Rows are points. To make a cloud, some directions were put in groups of two or more. Within a group, all points are equally far from the middle, so they leave a hole (a ring in 2 directions, a hollow ball in 3). The other directions are filled evenly. Then the cloud was stretched, turned, moved and blurred a little. Count the holes, and give their numbers of directions, smallest first.
In the rows, 128 means zero.

Cloud (13 x 2):
[[175 152]
 [142 173]
 [147 100]
 [175 152]
 [150 100]
 [135 173]
 [153 101]
 [169 109]
 [125 104]
 [179 128]
 [179 141]
 [131 102]
 [126 103]]
Holes: 1 (2)

Cloud:
[[113 146 131  59]
 [ 97 153 157 144]
 [152 182 151 107]
 [ 89 119 145  79]
 [ 99  90 150 102]
 [119 162 174  83]
 [151 183 123 110]
 [146 135 190  91]
 [122 130 133  52]
 [165 105  99 107]
 [139 172 107 138]
 [108 140 166 152]
 [ 89 158 134  89]
 [168  98 140 129]
 [163 166 114  87]
 [116 123 171  66]
 [123 173 170 133]
 [156 137 169 148]
 [141 109  85 110]
 [127 103 161 148]
 [143 156  95 138]
 [130  79 129 116]
 [147 155 164 152]
 [160 146 101 140]
 [171 139 169 127]
 [160 176 117 105]
 [110 166  99 121]
 [159 136 115 151]
 [107  99 110  81]
 [ 88 153 149  89]
 [120  82 133 121]
 [171  97 127 117]]
Holes: 1 (4)

Cloud (51 x 6):
[[ 95 141 124 152  83 100]
 [167 147 150 108  67 144]
 [170 123 188 160  89 160]
 [152 176 105 108 107  93]
 [ 94 142 150 144  84 115]
 [125 101 126 107  82  78]
 [193 113 128 169 144  92]
 [173  99 115 104 122  88]
 [129 171 118  91 122 162]
 [150 161 145 140 167 129]
 [159 115 163 135  59 129]
 [124 125 136 107 158  76]
 [133 172  86 134 129 126]
 [124 158 114 186 139  96]
 [116 168 108  98 108 168]
 [159  86 163 141 138 161]
 [113 100 162 174 116  99]
 [112 144 108  92 129 170]
 [156  86 159 120 135  95]
 [ 97 127 165 132  92 103]
 [124 105  84 166 107  96]
 [146  91 110 174 146  92]
 [129 171 165 112  89 129]
 [191 133 144 164 144 134]
 [106 112 175 159 128 154]
 [153 108 131 116  60 126]
 [107 106 138 179  94  79]
 [193 136 133 109 131 109]
 [140 165 181 118 117 102]
 [164 169  96 165 133 120]
 [133 106 104 125 158 100]
 [120 164  90 126 130 171]
 [167 171  89 144 127 122]
 [170 150 160 191 112  92]
 [102 135  99 110  95 139]
 [132 101  82 167 113  95]
 [182 101 120 135 141 145]
 [160 159 133 184  90 167]
 [164  90 124 150 147 139]
 [167 118 117 116  67  92]
 [140  92 158  94 113 149]
 [166 118 122 184  79 138]
 [188 152 125 108 132 122]
 [187 106 103 151 139 103]
 [129 152 100 163 162  91]
 [141  99  91 127 134 150]
 [158 157 188 145  95 124]
 [117 140  95 170 146 105]
 [126 152 173 163 147  99]
 [115 125  92 167 140 115]
 [139  97 127 180  79 150]]
Holes: 2 (2, 3)

Cloud:
[[119 117 171 113  97 141 117  87]
 [156 140 109 156  53 142  98 168]
 [110 149 163 111 143 148 164  86]
 [115 152 129 168  87 154 164  81]
 [136 128 144 147 154  76 132 173]
 [128 150 195 117 122 139 142 156]
 [112 114 154 143  80 110  83 183]
 [118 122 163 144 169 127 135 164]
 [168 140 172  88 141 136 151  99]
 [104 111 115 126 144 174  66 120]
 [137 137 144 185  80 150 112 120]
 [ 85 142  91 135 105 119 157 138]
 [125 129  79 116 103 133  64 134]
 [130 113  65 137 133 149  78 129]
 [176 101 176 132 105 126 120  92]
 [115 137 178 164  68 136 130 161]
 [171 126 112 158  56 120 142 133]
 [166 117  95 106 173 141 145  93]
 [124 153 121  90 161  98 103 134]
 [172 181 120 138 102 172 120 163]
 [ 84 133 140 119  98 191 134 133]
 [197 114 119 152 136  68 138 130]
 [111 127 159 107  96 128  63 130]
 [133 143 187 103 135 144 165 128]
 [176 135 186 127 142 126 150 124]
 [142  77 135 126 140 147 110 129]
 [112 149 121 108  71 169  78 132]
 [158 120 156 169  81 109 104 111]
 [156 139 120  85  73 169 116 130]
 [116 180 143  95 103 150 153 131]
 [169 127 118 170  79 169 141 117]
 [148 148 196 120 144  93 139  96]
 [ 68 141  99 120 130 156 127 183]
 [145 106 110 114 133 177 111 100]
 [ 94 109  81 141 106 134 168 116]
 [139 137 141  96 168  87  95 152]
 [171 176 122 142 108 107 160 119]
 [187 165 104 128 110 145  82 105]
 [117 166 110  98 117 114 155 143]
 [153 150  97 112 143 192 126 154]
 [194 154 126 150 101 128  75 153]
 [145 115 141  96  91 184 127 115]
 [186 102 159 154  93 148 154 130]
 [140 148 142 180 125 141 200 132]
 [140  89  98 110 151 126  92 108]
 [160 132 103 160 110 169 109  79]
 [108 133 170 127 139  71 105 123]
 [117 141 124 101 178 160 101 172]
 [116 158  91 176 158 105 111 150]
 [ 73 125 128 122 149 155 116 153]
 [110 113 144 174 153  66 113 131]
 [120  89 154 156 110 165 108 172]
 [137 125 125 182  92  82 109 111]
 [127  97  97 136 147 144 125  62]
 [135 160 174 178 137 128 121 128]
 [167 119  61 141 139 143 120 131]
 [162 144 112 109 120 190  78 112]
 [166 164 124 152 111  84 170 126]
 [183 100 125 145  93  90 133 154]
 [105 144 186 137 150 154  96 163]
 [180  89 134 163 145 136 109 136]
 [193 135 121 147 107  96 110 156]
 [159 128 132 137 162  91  93 193]
 [170 144 132  80 121 141  67 111]
 [145 155 114 164  93 162  62 103]
 [188 108 175 108 121 141 165 115]
 [115 103 129 174 104  93 105 167]
 [149 151 105 122  81 160  78 109]
 [138  83 140 115  86  99 133 150]
 [109 109 151 157 130  69 103 131]
 [105 181 138 169  77 164 116 164]
 [147 107  64 129 128 132 118 110]
 [183 118  89 166 146 110 168 142]
 [168 109 134 167  98 178 108 182]
 [111 114 118 201 117 128 176 128]
 [139 161  89 112 131 109 151 139]
 [ 95 109 107 117 116 102 139  98]
 [125 137 109 100  86 145  68 129]
 [104 124 189 128  75 146 130 150]
 [177 183 132 153 127 114 112 120]
 [149 176 145 154  93 118 155 162]
 [ 83 143 131 102  78 132 127 140]
 [ 99 123 179 157 131 150 118 157]
 [177 159  87 117 100 129 110 139]
 [126 115  80 162 141 152 101  84]
 [193 118 143 133 119  72 155 138]
 [188 153  98 123  98 124 130  99]]
Holes: 3 (2, 2, 2)
